Each row is a point. To make a cloud, some directions were put in groups of two or more. Within a group, all points are equally far from the middle, so they leave a hole (a ring in 2 directions, a hollow ball in 3). The other directions are filled evenly. Then the cloud was stretched, turned, moved and blurred a little. How many holes are there, and how many directions does each take, smallest first?

Cloud (19 x 3):
[[ 0.07  0.10  0.64]
 [ 0.45 -0.64  0.18]
 [ 0.67 -0.05  0.15]
 [-0.39 -0.58 -0.21]
 [ 0.68 -0.23  0.03]
 [-0.31  0.42  0.18]
 [-0.05 -0.31 -0.60]
 [-0.41  0.03 -0.43]
 [-0.60 -0.30 -0.03]
 [ 0.49 -0.39  0.45]
 [-0.38  0.34 -0.18]
 [-0.04 -0.10 -0.62]
 [ 0.60  0.19  0.13]
 [-0.03  0.42 -0.32]
 [ 0.13 -0.59 -0.45]
 [-0.46  0.28  0.25]
 [ 0.24 -0.57 -0.42]
 [ 0.64 -0.11 -0.25]
 [ 0.44  0.12 -0.44]]
Holes: 1 (3)

Cloud (30 x 4):
[[-0.52  0.45 -0.01  0.13]
 [-0.38 -0.03 -0.12 -0.72]
 [ 0.48 -0.15  0.11  0.35]
 [-0.72 -0.30 -0.06 -0.32]
 [-0.49 -0.54  0.30  0.27]
 [ 0.12  0.61  0.28 -0.04]
 [-0.04 -0.73 -0.18  0.02]
 [ 0.03  0.00 -0.49 -0.38]
 [-0.01 -0.14 -0.38 -0.59]
 [-0.80  0.00  0.00 -0.08]
 [-0.46  0.45  0.40 -0.10]
 [ 0.22  0.50  0.26 -0.37]
 [-0.42 -0.37  0.44 -0.59]
 [ 0.22 -0.60  0.01  0.30]
 [-0.33 -0.66  0.51 -0.03]
 [-0.76 -0.09  0.22 -0.33]
 [-0.18  0.30  0.58 -0.44]
 [ 0.29 -0.56  0.22  0.35]
 [-0.38  0.39 -0.02 -0.56]
 [-0.32 -0.34  0.68 -0.39]
 [-0.77 -0.08  0.11 -0.33]
 [-0.30  0.23  0.24 -0.71]
 [-0.10 -0.64 -0.05 -0.54]
 [-0.12 -0.24 -0.55 -0.15]
 [-0.57 -0.01  0.20  0.40]
 [ 0.16 -0.68  0.39 -0.36]
 [-0.02  0.02 -0.48 -0.45]
 [-0.64 -0.04  0.22  0.33]
 [ 0.50  0.29  0.00 -0.23]
 [ 0.47 -0.45 -0.07 -0.06]]
Holes: 1 (4)

Cloud (29 x 4):
[[ 0.10  0.64 -0.11 -0.16]
 [ 0.21  0.28  0.34 -0.10]
 [-0.62 -0.40 -0.17  0.10]
 [-0.47 -0.48 -0.34 -0.47]
 [ 0.24 -0.20 -0.55 -0.41]
 [-0.69 -0.30 -0.20  0.03]
 [-0.63  0.34  0.19 -0.42]
 [-0.49  0.42  0.33 -0.29]
 [-0.66  0.06 -0.53 -0.41]
 [-0.05 -0.51 -0.04  0.31]
 [-0.70 -0.27  0.12 -0.31]
 [-0.63  0.00  0.36 -0.32]
 [-0.25  0.22  0.34 -0.66]
 [-0.15  0.63 -0.44 -0.28]
 [ 0.18  0.52  0.11  0.34]
 [-0.71 -0.18  0.22 -0.26]
 [ 0.01  0.30  0.52 -0.08]
 [ 0.06 -0.11 -0.67 -0.25]
 [-0.76 -0.12  0.01 -0.50]
 [ 0.10  0.41 -0.24  0.36]
 [ 0.01 -0.32 -0.14  0.59]
 [ 0.16  0.55 -0.24 -0.06]
 [-0.12 -0.37  0.28 -0.41]
 [-0.61 -0.36 -0.15 -0.67]
 [-0.27  0.13  0.55 -0.28]
 [ 0.04 -0.46  0.26  0.18]
 [-0.67  0.33  0.12 -0.40]
 [-0.48  0.56 -0.39 -0.33]
 [-0.24  0.53  0.08 -0.81]]
Holes: 1 (3)

Cloud (56 x 6):
[[ 0.63 -0.84 -0.53 -0.48  0.40  0.17]
 [-0.48 -0.22 -0.35 -0.19 -0.43  0.23]
 [-0.22  0.02  0.28 -0.52 -0.39  0.49]
 [ 0.18 -0.35  0.10 -0.43 -0.70 -0.14]
 [ 0.16  0.16  0.31 -0.11  0.48 -0.48]
 [ 0.06  0.59  0.62  0.10  0.31 -0.18]
 [-0.07 -0.02 -0.35 -0.63 -0.56  0.44]
 [-0.34  0.20  0.41 -0.61  0.02  0.13]
 [ 0.03  0.58 -0.78 -0.34  0.29  0.65]
 [-0.39  0.19 -0.77  0.42  0.00  0.37]
 [-0.59 -0.14  0.02  0.39 -0.45  0.72]
 [-0.16 -0.49 -0.85 -0.29 -0.34  0.44]
 [ 0.39 -0.86  0.30 -0.41 -0.16 -0.15]
 [ 0.28  0.49  0.11 -0.40  0.14 -0.37]
 [ 0.03  0.00 -0.52  0.35 -0.15 -0.08]
 [ 0.31  0.02  0.22  0.36  0.11  0.30]
 [-0.22  0.64 -0.05 -0.47 -0.03 -0.34]
 [ 0.14 -0.33 -0.04 -0.76  0.11  0.33]
 [-0.28 -0.47  0.17 -0.31 -0.21  0.43]
 [-0.34  0.15 -0.29 -0.32 -0.45  0.33]
 [ 0.46 -0.58  0.07 -0.43  0.26 -0.23]
 [ 0.67  0.07  0.01  0.40  0.30  0.01]
 [-0.83 -0.07  0.21 -0.04 -0.53 -0.05]
 [-0.07 -0.20  0.46 -0.04  0.30  0.90]
 [-0.42 -0.09 -0.69  0.26 -0.28 -0.38]
 [-0.38 -0.17  0.16 -0.59 -0.43  0.24]
 [ 0.05 -0.39  0.31 -0.60  0.15  0.26]
 [-0.24 -0.73 -0.37 -0.33 -0.47  0.40]
 [ 0.05  0.33  0.40 -0.37 -0.28 -0.23]
 [-0.40 -0.29 -0.50 -0.13  0.20 -0.49]
 [-0.29 -0.30  0.17  0.24 -0.49  0.62]
 [ 0.06 -0.16  0.10 -0.44 -0.56 -0.38]
 [ 0.66  0.10  0.32 -0.19  0.15 -0.05]
 [ 0.59  0.05 -0.50 -0.04 -0.12 -0.61]
 [-0.06  0.32  0.46 -0.08 -0.35  0.41]
 [-0.23  0.21 -0.67  0.02  0.46  0.53]
 [ 0.29  0.24  0.04 -0.43 -0.04  0.23]
 [-0.44 -0.07  0.17  0.21  0.18  0.75]
 [-0.48  0.00 -0.73 -0.45  0.37 -0.40]
 [ 0.14  0.19 -0.13 -0.84 -0.21  0.57]
 [ 0.22 -0.78  0.37 -0.23 -0.65 -0.10]
 [-0.34  0.19 -0.51  0.49  0.28 -0.21]
 [-0.63  0.18  0.22 -0.35 -0.27 -0.03]
 [ 0.15 -0.61 -0.17  0.20 -0.67 -0.28]
 [ 0.09  0.42 -0.82 -0.67 -0.32  0.36]
 [ 0.48 -0.27 -0.45  0.09  0.08  0.03]
 [ 0.48 -0.26 -0.11 -0.32 -0.62 -0.61]
 [ 0.12  0.14  0.50 -0.08  0.02 -0.21]
 [-0.03  0.30  0.63  0.02  0.25  0.32]
 [ 0.76 -0.17  0.24 -0.75  0.29  0.06]
 [-0.06 -0.69  0.43 -0.17 -0.76 -0.40]
 [-0.17 -0.22  0.18  0.17 -0.45  0.08]
 [ 0.50  0.21  0.59 -0.32  0.00  0.88]
 [-0.13 -0.15  0.05  0.33 -0.49  0.22]
 [ 0.66 -0.24 -0.56 -0.26 -0.25 -0.33]
 [-0.21 -0.38  0.22  0.07 -0.18 -0.36]]
Holes: 0

Cloud (51 x 6):
[[-0.04 -0.75  0.13  0.00 -0.29 -0.22]
 [-0.09 -0.60  0.06 -0.67 -0.42  0.22]
 [-0.26 -0.55  0.23  0.43 -0.47  0.05]
 [ 0.58 -0.32 -0.37 -0.45 -0.38  0.23]
 [-0.24 -0.76  0.61 -0.05 -0.26 -0.15]
 [ 0.29  0.20  0.85 -0.37 -0.13 -0.24]
 [ 0.36  0.30  1.01  0.22 -0.26  0.28]
 [-0.15 -0.23  0.18 -0.49  0.17  0.61]
 [ 0.45  0.24  0.13 -0.47 -0.23  0.66]
 [ 0.51  0.27  0.19 -0.34 -0.12  0.53]
 [ 0.21 -0.26 -0.31  0.43 -0.65  0.34]
 [ 0.53 -0.37 -0.75 -0.33  0.19  0.12]
 [ 0.06  0.50  0.27  0.00 -0.19 -0.62]
 [-0.15 -0.59 -0.19 -0.55  0.27  0.57]
 [ 0.07  0.13  0.67  0.24 -0.46  0.23]
 [ 0.69  0.10  0.70 -0.65  0.28  0.22]
 [ 0.52  0.46  0.67  0.21  0.47  0.39]
 [-0.26 -0.48  0.23  0.36 -0.10 -0.04]
 [ 0.31 -0.28 -0.13 -0.46  0.04 -0.64]
 [ 0.28 -0.17  0.17 -0.43 -0.69  0.50]
 [ 0.59 -0.23  0.32 -0.27  0.36  0.82]
 [ 0.15 -0.30 -0.52  0.56 -0.36  0.51]
 [ 0.12  0.59  0.43  0.09  0.38 -0.65]
 [-0.31  0.35  0.03 -0.03 -0.41 -0.28]
 [ 0.55 -0.08 -0.54 -0.35 -0.62 -0.16]
 [ 0.45 -0.53 -0.15 -0.16 -0.89  0.42]
 [-0.14 -0.06  0.21  0.13  0.14 -0.06]
 [ 0.20  0.10  0.03 -0.40 -0.34 -0.61]
 [ 0.28  0.44  0.47 -0.33 -0.13 -1.11]
 [ 0.27 -0.20  0.02 -0.20 -0.36  0.61]
 [-0.13  0.29 -0.29 -0.41  0.11 -0.40]
 [-0.43 -0.41 -0.38  0.22 -0.35 -0.38]
 [ 0.20 -0.34 -0.50  0.40 -0.11  0.27]
 [ 0.26  0.12  0.03  0.59 -0.04 -0.21]
 [ 0.05  0.36  0.07 -0.39 -0.06  0.10]
 [ 0.78 -0.24  0.02  0.61 -0.28 -0.26]
 [ 0.19 -0.15 -0.05  0.47 -0.15  0.79]
 [ 0.20  0.09  0.18  0.13 -0.28  0.56]
 [ 0.36  0.52  0.42 -0.01 -0.03 -0.71]
 [ 0.45 -0.12  0.53  0.20 -0.79  0.45]
 [ 0.34 -0.28 -0.33 -0.76  0.23  0.47]
 [ 0.56 -0.20  0.45 -0.27 -0.45 -0.19]
 [ 0.44 -0.09  0.28 -0.58 -0.59 -0.13]
 [ 0.64  0.33  0.26  0.04  0.03 -0.53]
 [-0.21  0.25  0.68  0.02 -0.17 -0.57]
 [-0.02 -0.38  0.39  0.32 -0.34 -0.06]
 [ 0.12  0.06 -0.26 -0.05 -0.21  0.38]
 [-0.34  0.07  0.20 -0.10 -0.01  0.13]
 [-0.10 -0.52  0.02  0.52 -0.54 -0.06]
 [ 0.54 -0.53  0.29 -0.18  0.18 -0.52]
 [-0.25 -0.31 -0.39  0.35 -0.15 -0.30]]
Holes: 0
